Each row of a before or after table is a point. The points were changed in one or more steps. Then noise was added and the rows were shuffled. The steps act on columns, c1 being the first. Write out the steps. A step turns or swaps two columns, mirrors them in a line or flattens them onto one, adds a multiple of one to another, or multiplies or shifts one. Angles are multiples of 10 degrees, from the lower column toward the higher: turns from -170 to 170, lines from 10 to 170 but not 90. Use the fewest steps. Two steps may share a column if one is a turn and the other turns, adds or multiplies; they go together, in the order done. Otherwise the lowest column goes first.
(in the rows, 128 means zero)

Before (9 x 2):
[[118 103]
 [147 117]
 [110 197]
 [ 94 144]
 [130 105]
 [ 93  87]
 [ 80 154]
 [164 112]
 [127 134]]
After (9 x 2):
[[138 132]
 [176 177]
 [126 167]
 [ 75 137]
 [111 115]
 [103 124]
 [133  89]
 [128 105]
 [125 182]]
Steps: turn c1 and c2 by -60 degrees

Before (9 x 3):
[[130 146 123]
 [104 135 143]
 [100 153 162]
 [107  55 117]
 [112 112  99]
 [162 142 147]
 [128 139 121]
 [159  71 145]
 [127  55  99]]
After (9 x 3):
[[148  60 155]
 [ 97  87 172]
 [129  50 140]
 [127 133 116]
 [152 142 137]
 [156 166 145]
 [126 142 116]
 [ 94 150 138]
 [143 100 111]]
Steps: multiply c1 by -1; turn c2 and c3 by -30 degrees

Before (14 x 4):
[[119 107 121 155]
 [127  74  94 161]
 [ 99 148 155  94]
 [164 134 126 102]
 [ 65 182  98 117]
 [119 111 104  92]
 [113 111  94  86]
 [116 160 114 188]
 [130 120 143 133]
 [133 113  79  64]
 [149 115 126 111]
 [128 111 100  80]
 [140 147 153 115]
 [195 120 114 162]]
After (14 x 4):
[[117 193  91 120]
 [160 116  68 125]
 [108 118 101 126]
 [183  66 133  98]
 [114 151 142 122]
 [118 129 124 144]
 [ 72 127  88 101]
 [134 164 152 122]
 [111 113 163  86]
 [147 140 144 151]
 [150  98 168 148]
 [111 126 171  92]
 [111 135 182  69]
 [110 117 158  96]]
Steps: swap c1 and c2; turn c3 and c4 by 80 degrees

Before (8 x 6):
[[124  87 132 111 121 130]
 [162 159 145 134 103 148]
 [102 136 165 163 111 153]
 [125 163 158 111 107  95]
 [123 174 116 160 190 141]
 [129 131 104 122 156 131]
 [166 113  96 136 111  86]
 [141 141 163 139 129 103]]
After (8 x 6):
[[102 120 163 174 115 170]
 [158 156 156 185 106 171]
 [126 150 170 162 104 119]
 [137 126 166 163 126 102]
 [126 174 132 229 196  78]
 [138 139 109 125 155 106]
 [122  91 119  49 122 130]
 [169 124  96 117 107 104]]
Steps: add 1.5 times c2 to c4; turn c2 and c3 by 20 degrees; add -1 times c5 to c6

Before (11 x 8):
[[134 156 127 127 185 129 139 149]
 [162 148 127 112 114 116 131  97]
 [162  91  96 130 125 133 100 158]
 [ 90 167  55 119 145 140 122 122]
 [ 95 102 138 100 131 184 125 165]
 [129 167  69 162 125 125 180 128]
 [159 117  80 154 113 148 131 114]
 [141  94 129 174 178 100 141 100]
 [113 111  82 122 159 127 164 111]
 [131 154 136 110 188 149 175 134]
 [148 109 122 117 161 145 105 119]]
After (11 x 8):
[[149 120 144 106 183 150 110 143]
 [134 146 121 121 220 127 131  97]
 [117 114  67 132 180 133 109 147]
 [ 90 167 135 125 132 180 137 157]
 [142  96 117 165 208  98 136 167]
 [ 93 118  86 145 158 154  70  84]
 [164 155 131 109 122 149  84 165]
 [163  99 127  89 107 113 129 112]
 [125 135  94 105 224 136 165 105]
 [133 128  45 163 131 129 115  89]
 [160 116  95 136 109 158  94 142]]
Steps: add -0.7 times c1 to c4; turn c2 and c8 by -90 degrees; turn c3 and c7 by 50 degrees; add -0.3 times c7 to c6; multiply c5 by 1.6

Before (13 x 9):
[[171 129 125 105 135 182 128 133 108]
 [113 157 117  99 132 133 110 149 165]
 [107 106 107  88  92 106 117 118 171]
 [ 90  80 102 156 123 164 176 129 121]
 [168  82 171 128  93 172 179 108 142]
 [ 90  85 162  79 140 168 129 157 129]
 [130 130 156 148 112 135 111 115 163]
 [ 96 159 159 115 124 176 112 166 109]
 [144 137  97 148 145 134 165 105 171]
 [155 123 132 111 106 112 154 102  95]
 [158 138 154 126  86 122 166 161 111]
 [132 161 136  90 105 126 129 137 136]
 [109  93 122 146 126 135 142 145 107]]
After (13 x 9):
[[171 161 165  26 139  95 132 104 162]
 [110 142  97 167 145 117 162 147  63]
 [ 93 108 174 123  85 130 165 114 142]
 [ 99 119 104  98 107 139 155 118 178]
 [ 96 177 123 129  94  79 174  73 147]
 [148 147 140 164 128 124 143 137 184]
 [147 167 106  50  94 153 119 142  88]
 [127 138 121 166 113 126 113 101  79]
 [ 97 117 130  88 133  63 125 132 154]
 [177 165 124 188 128 101 172 157 180]
 [125 101 136  54 106 128 124 120  89]
 [146 122 150  70 135 127 114 140  49]
 [167  93 176 102 122  89 114 112 126]]
Steps: turn c1 and c6 by -170 degrees; turn c2 and c9 by -150 degrees; multiply c9 by 1.6; turn c3 and c8 by -70 degrees; multiply c4 by 2

Before (11 x 11):
[[148 130  95 100 109 149 115 132 112 107  98]
 [181 106 129 146 109 108 108 116  90 208 113]
 [142 154  85  85 183 150 113 154  89 167 145]
 [150 154 121 151 148 125 104 106  83 107 116]
 [112 121 124 142 122 142 108 122  87 108 120]
 [141 137 100 107  89 134 126 145 146 114 152]
 [134 101 123  63 133 119  92  98  95  91 155]
 [149 118 113 145 133 146 123 161 133  89 133]
 [126 118 121 141 113  99 103 123 135  98 102]
 [122 122 230 146 165 131 116  92  90 102 118]
 [161 122 125 171 124 132  47 103 167 144 136]]
After (11 x 11):
[[109 130 107 111  87 114 135 122 113 149 159]
 [104 114  73  91 183 173 147 155 105 106 159]
 [143 127 230 141 164 164 137  64 139 119  98]
 [143 121 132 134 116 114 149 168 151 155 104]
 [122  98 128 153 148 170 158  98 128 152 106]
 [141 144 120 167 127  94 216  55 117 113 119]
 [153 132 132 135 120 168 140 128 131 149 115]
 [117 146 129 151 132 128 140 197 121 169 153]
 [103 134 108 104 112 150 150 196 115 159 106]
 [ 95 123 100 162 107 157 167 129 165  54 106]
 [113 132 137  65 132 158 161   6 161 166 130]]
Steps: turn c1 and c7 by 160 degrees; turn c1 and c4 by -20 degrees; turn c6 and c9 by 70 degrees; turn c2 and c9 by -140 degrees; mirror c3 and c10 in the line at 170 degrees; turn c8 and c11 by 40 degrees; multiply c8 by 3

Before (13 x 12):
[[135 127 112 145 149 120 145 140 120  61 134 125]
 [110 111 133  60 168 119 129 122 163 157  48 135]
 [130 132 132 140 158 107 120 143 100 148 138 126]
 [177 106 101 146 161 120 139  89 100 135 115 136]
 [135 123 129 136 117 130 125 139 204 157 114 118]
 [125 134 129 123 115 125 143 120 117 158 109 142]
 [148 129 113 128 125 125 112 126  96 106 125 104]
 [124  66 128 100 118 117 129  82 113 153 122 136]
 [117 113  88 142 118 116 124 132 141 155 119 123]
 [104 117 132 142 141 158 125 139 100 151 122 117]
 [108 115 106  13 138 157 130 113 110 162 135 133]
 [106 112 128 133 124 122 157 124 107 154 131  86]
 [143  86 132 138 133 119 148 152 112 156  97 125]]
After (13 x 12):
[[105 103 132 135 139  87 124 125 138 152 122 116]
 [106 105 128 127 123 124 159 105 148 155 128  86]
 [125 143 130 118 115 125 143 129 139 158 108 143]
 [130 124 130 132 159 133 120 146 162 147 141 126]
 [135 112 129 157 116 164 124 131  61 156 115 117]
 [120 104  88 147 119 147 124 112 123 153 120 123]
 [122  62 128  97 118 129 128  13 146 155 121 137]
 [108 117 105   7 137  93 132 100 129 162 135 131]
 [144  48 131 133 134 127 151  92 148 154  96 127]
 [137 118 112 142 150 131 146 134 138  62 134 125]
 [178 119 101 138 161 122 138  70 156 135 115 137]
 [147 131 114 118 124 114 113 128 159 107 125 102]
 [108 105 132  70 169 153 129 101 103 156  50 135]]
Steps: multiply c2 by 2; turn c2 and c8 by 40 degrees; add 0.3 times c9 to c4; turn c6 and c9 by -150 degrees

Before (12 x 14):
[[ 70 142 150 116 114  67  95 138 109 135 146 165 166  77]
 [100 161 137 109 110  78 129 181 170 132 155 101 121  83]
 [ 82  88 132 177 150 153 156 124 124 112  89 127  71 154]
 [116 143 133 101 184 126 114 188  90 143 148 126  82 120]
 [108 166 105 166 107  94 138 188  75 102 130 154 128 172]
 [148 176 163 118 116 112 119 110 167  86 146 108  94  98]
 [130 152 124 147 139 164 172  89 173  96 133 145 119 156]
 [129 145 101  96 132 115 134 101 125 107  86 135 132  79]
 [121  85 122 119 197 148  75  90 157  99 120 130 163 109]
 [142 171 116 127 120 150 116 116  75 118 136 112 141 134]
 [107  94 179 121 129 121 111 144  76 126 105 140 135 164]
 [137 147 100 120 123  79 145  97  91  92 157  94 115 169]]
After (12 x 14):
[[141 127 142 115 143  85 163 181 174  96  85 140 121 152]
 [133 151 154 150 127  99  83  94  74 123 134  86 136 111]
 [126  99 105 115 116 110 132 151  77 122 137 129 137 147]
 [121 183 126 139 197 135  88 143 156 103 178 134 167 152]
 [194 160 127 142 152  95  86 106 126 117  84 122  71 141]
 [101 128 127 147 131 173  70 163 128 105 109 158 131 136]
 [145 109 165 191 115 195 141 133 105 136 164 123 166  82]
 [110  86 133 154 182 133 142  85  94 141 146 125  80 130]
 [175  62 143 131 110  95 133  94  75 103 114 161 127  85]
 [112 125  90 120 122 104 178 160  91  90 122 140 117  66]
 [126  74 112 159 114 188 169 103 164 131 135 112 124  97]
 [107  95 124 117 118 155 155 168 170  86 143  85  89 122]]
Steps: turn c1 and c4 by -120 degrees; turn c2 and c8 by 150 degrees; turn c3 and c12 by -70 degrees; turn c6 and c14 by 110 degrees; turn c7 and c11 by -70 degrees; multiply c7 by 1.6

Before (8 x 14):
[[150  84  74 119 119 153 155 144  89 161 113 113 149 162]
 [127 100 151 134  83 140 121 147 142 110  86 145 181 108]
 [146 106 105 154 110  93 157 149  95 160 120 130 140 181]
 [168  92  96 140 175  88 134 141  77 187 123 172 107 174]
 [110 133 124 151 100 164 143 169 119 140  98  91 189  90]
 [109  99 113 130  84 159 169 166 154 144 114 112 164  86]
 [150 145 171 143 162 105 155  97  79 115 169 129 140  98]
 [ 87 123 137 146 161 120 125 107 117  97 164 105 136  87]]
After (8 x 14):
[[112 126 131 107 159 119 120 107 116 178 162 105 137  51]
 [152  87  90 145 121 171 151 144  74  99 113  97 147 117]
 [113  96 124 126  84 101 122 149 145 133  85 139 180  69]
 [148 134  87 115 100 118 143 170 119 137 100  91 188  44]
 [153 106 143  90 111 156 163 148  89 102 118 122 140 137]
 [147 101  91 140  83 129 168 164 160 138 118 105 164  47]
 [166  94 146 103 174 170 135 140  69  71 124 160 106 134]
 [110 140 157 106 161  92 154  95  61 111 170 135 145  59]]
Steps: turn c1 and c10 by -110 degrees; add 0.3 times c2 to c12; turn c4 and c6 by -160 degrees; turn c3 and c6 by -70 degrees; multiply c9 by 1.3; shift c14 by -40

Before (8 x 18):
[[134 155 115 118 162  80 140 140 107 167 152  98 131 101 112 149 102 136]
 [151 163 149 124  98 129  99  95 146 136  90 146 145 107 107 129 104  88]
 [146 120 114 105  97  86 137 132 122 126 120 134 147  99 131 115 167 135]
 [120 111 186 112 125 110 146 145 108 141 113  88  99 129  97 167 162  90]
 [133 113 140 116 161 111 133 106 150  90 137 115 106 142  78 116 114 141]
 [161  89 192 143 164 127 136 129 150 152 137 137 111 149  98  87 143 150]
 [128 123 114  97 143 137 116  77 108 141 161 118 158 104 134 145 129 132]
 [108 155 150  74 125  84 109 106 118  99 128 162 124 125 125 118  92 100]]
After (8 x 18):
[[125 172 192 141 164 126 142 128 135 153 138 123 111 149  80 107 218 145]
 [142 149 140 116 160  86 137 107 142  89 138 113 107 143  82 147 128 138]
 [157 102 148 124  98 131  96  96 158 137  89 146 145 107 108 134 162  90]
 [155  95 116 117 163   8 137 140 117 166 154 107 130 103 129 162 120 139]
 [100 134 113 105  98  22 135 131 119 126 118 129 145  99 123 114 203 136]
 [ 93 136 187 112 125  83 117 147 102 140 113 105  99 129 125 187 138 114]
 [156  99 149  73 126  17 105 105 127  98 129 157 124 126 115 111  50 104]
 [125 127 113  98 143 149 124  78 108 142 162 125 159 103 142 143 129 124]]
Steps: turn c1 and c17 by 70 degrees; multiply c17 by 2.5; mirror c2 and c9 in the line at 80 degrees; multiply c6 by 2.5; flatten c7 and c18 onto the line at 50 degrees; turn c12 and c16 by -20 degrees; turn c15 and c16 by -30 degrees

Before (9 x 20):
[[162 171 185 169 107  99 126 132 127 151  99 186 169 160 146  83  74 138
  133 163]
 [132 137 149 138  89 134 141 125 128 131  99 112 145 102 124  86 120 111
  112 146]
 [109 151 133  90 116 155 124 185 101 136 157 122 135 126 157 144 111 125
  117 141]
 [122 147 181 134  86  94 128 163  86 115 144 110 140 119 123 131 121 116
  115 121]
 [138 171  76 155 161 115 164 159 112 101 184 127 133 141 154 125 144  77
   71 141]
 [123 111 148 134  94 109 137 183 134 145 102  79 132 177 114 124 121 125
  147 182]
 [127 127 119 108  87 144 114 153 122 126 129 109 131 143 135 133 145 131
   55 102]
 [ 91 117 143 155 101 143 106 125 162 134  97  86 132 139 108  88 142 120
  136 123]
 [156 141 121 147 118 106  83  91 152 102  86 106 141 165 107 125 126 148
  120 125]]
After (9 x 20):
[[125 128 120 109  89 143 112 154 150 101 129 108  61 120 124 131 144 129
  102  99]
 [105 150 118  88 117 152 123 185 112 120 125 121 120 133  86 143 115 127
  115 142]
 [122 146  62 134 108  92 126 160 102 164 114 109 119 123 122 130 129 114
  113 119]
 [132 136  94 138  97 135 140 126 145 171 145 114 120 151 151  88 133 111
  109 143]
 [139 170 187 155 142 115 167 159 134 147 104 125  78  98  71 127 179  77
  103 141]
 [155 143 133 146 118 108  82  93 165  96 149 104 122  80 169 127 115 150
  114 121]
 [ 86 116 105 154 106 144 102 125 164  99 137  89 136 127 163  84 151 120
  127 125]
 [163 172  68 173 126 100 127 133 163  30 162 187 149 128 131  82  61 137
   92 162]
 [123 110  97 135 101 110 139 183 132   3 136  78 147 110 158 125 121 126
  133 177]]
Steps: mirror c3 and c5 in the line at 80 degrees; turn c13 and c19 by -70 degrees; add -1 times c19 to c9; turn c10 and c14 by 130 degrees; multiply c10 by 2.5; turn c11 and c15 by -140 degrees; add -0.7 times c18 to c17
